Every row gives one point. Two turns around zero, p and q, are shown by what they do to some points. Write where each new point lands after one turn and then the other. Backwards means that the second turn is done in reverse. Each puzzle has new turns, and all numbers are rounded.

Turn p:
[-30 12] => [-7 -32]
[-35 -20] => [26 -31]
[65 8] => [-19 63]
Turn q:
[9 26] => [25 12]
[-43 25] => [-12 48]
[33 -51] => [-13 -59]
Where do these land?
q, then p backwards: [76 9] => [-57 -51]
p, then q: [-28 22] => [-34 -10]
q, then p: [-9 -14] => [6 -15]
p, then q backwards: [-39 -17] => [42 -8]

Turn p:
[-8 52 -63] => [18 -29 -75]
[-23 -7 -4] => [-24 -1 -6]
[1 13 23] => [7 25 2]
[29 -58 45] => [-2 6 79]
Turn q:
[20 -65 -1] => [-53 -37 -22]
[-18 -42 16] => [-46 -7 15]
[17 55 12] => [57 -1 13]
[-19 53 -27] => [42 46 -5]
Where do these land?
q, then p: [4 -64 9] => [-64 -4 -5]
q, then p: [29 -22 4] => [-24 -24 14]
p, then q: [-2 55 16] => [45 11 -34]
p, then q: [-18 -13 41] => [23 18 37]
q, then p: [-13 44 -69] => [60 -21 -54]

Turn p:
[12 18 4 12] => [-1 24 4 4]
[-1 20 21 -1] => [16 13 12 16]
[40 8 2 -33] => [-32 0 38 17]
[-13 12 12 17] => [22 15 -8 2]
[-21 9 -29 1] => [-8 -5 -34 11]
[-19 -76 21 -12] => [22 -62 14 -47]
[3 9 -31 16] => [-20 15 -26 -3]
Turn q:
[40 -26 -21 22] => [18 -2 54 0]
[-17 -26 43 19] => [7 -21 -12 -50]
[-15 -24 -9 -38] => [-31 -34 -2 15]
[-12 33 -22 16] => [-9 42 -5 8]
[-6 15 30 1] => [15 0 -28 -12]
[10 -10 -24 -15] => [-11 -8 19 22]
[0 38 4 -6] => [10 21 -25 17]
Where do these land?
q, then p backwards: [-5 3 29 7] => [-17 -16 -2 19]
q, then p backwards: [20 24 19 9] => [-24 11 18 20]
q, then p: [-42 -12 -65 -19] => [65 -6 -45 11]
p, then q: [19 -3 19 -12] => [15 -12 -17 -15]
p, then q: [8 -11 -3 16] => [-6 -6 -11 16]

Turn p:
[15 34 38 -33] => [3 -35 52 3]
[31 16 -3 14] => [10 24 23 15]
[-43 -37 -50 -31] => [-2 -3 -52 -63]
[33 -7 30 22] => [22 1 10 44]
[-36 -5 -15 27] => [-33 12 -32 1]
Turn q:
[31 9 -43 0] => [20 -26 -40 -15]
[-24 7 76 26] => [-15 60 56 -12]
[-13 -33 10 -3] => [-28 -12 20 7]
[46 -14 -27 -54] => [-29 -19 -68 12]
[-28 34 -5 5] => [37 13 12 18]
[-13 -3 -11 25] => [15 -15 20 -9]
Where do these land?
q, then p: [31 47 -37 17] => [48 34 22 -30]
q, then p backwards: [-23 -27 -26 22] => [2 11 35 -33]
p, then q: [11 16 -3 -30] => [-29 20 -7 7]
q, then p backwards: [49 -24 38 -31] => [-55 14 -34 31]
q, then p: [-33 -30 41 -9] => [-43 -30 -4 31]
q, then p backwards: [-34 18 -13 30] => [43 1 13 -23]

Turn p:
[-34 12 -25 3 31 10] => [-34 29 -14 19 -2 21]
[-3 35 19 -30 -30 -32] => [8 -38 12 -10 46 24]
[-1 -31 2 35 9 52] => [14 34 2 2 -60 -6]
[19 -41 18 -27 -16 41] => [44 35 29 -23 -6 -21]
[48 -23 12 17 0 -38] => [16 -38 -13 3 -2 -53]
[-40 46 28 -13 18 -24] => [-2 -15 -10 39 35 50]
[11 10 3 -36 -10 10] => [5 6 31 -9 25 1]
[0 23 -44 20 0 2] => [-50 -7 1 -8 -17 5]
[-1 -31 -14 31 -3 -21] => [-3 -7 -39 -13 -20 -20]
Turn q:
[-33 3 -49 -31 32 -7] => [-49 8 -31 20 40 -11]
[6 -39 47 6 -13 13] => [33 -10 -14 -14 -48 -16]
[-48 32 -27 -11 29 -17] => [-41 -2 -31 2 43 28]
[28 30 15 26 -28 35] => [25 15 46 -40 -3 7]
[-21 19 -27 -39 -16 -20] => [-58 5 3 14 0 12]
[30 22 11 33 2 -12] => [33 -11 30 2 13 21]
[17 24 3 28 5 -16] => [22 -8 21 5 18 25]
[22 -32 24 -25 6 10] => [8 -23 -3 0 -27 -39]
[-2 -58 4 12 -18 14] => [26 27 -22 11 -37 -27]
Where do these land?
q, then p: [-31 25 -8 5 -43 -1] => [0 15 32 -3 -2 47]
q, then p: [-36 -1 -5 -22 -4 -24] => [-19 22 -14 -19 -18 26]
q, then p: [19 31 -2 -16 15 -8] => [26 21 -19 19 0 -3]
q, then p backwards: [28 -76 -1 -19 -6 22] => [49 -52 6 32 36 8]
q, then p: [29 -12 53 -1 50 16] => [15 6 -16 -20 24 -71]
p, then q: [-27 22 -27 4 0 6] => [-17 19 -20 -30 5 1]
p, then q: [18 11 -10 49 -13 -12] => [-7 31 -14 21 -40 -4]
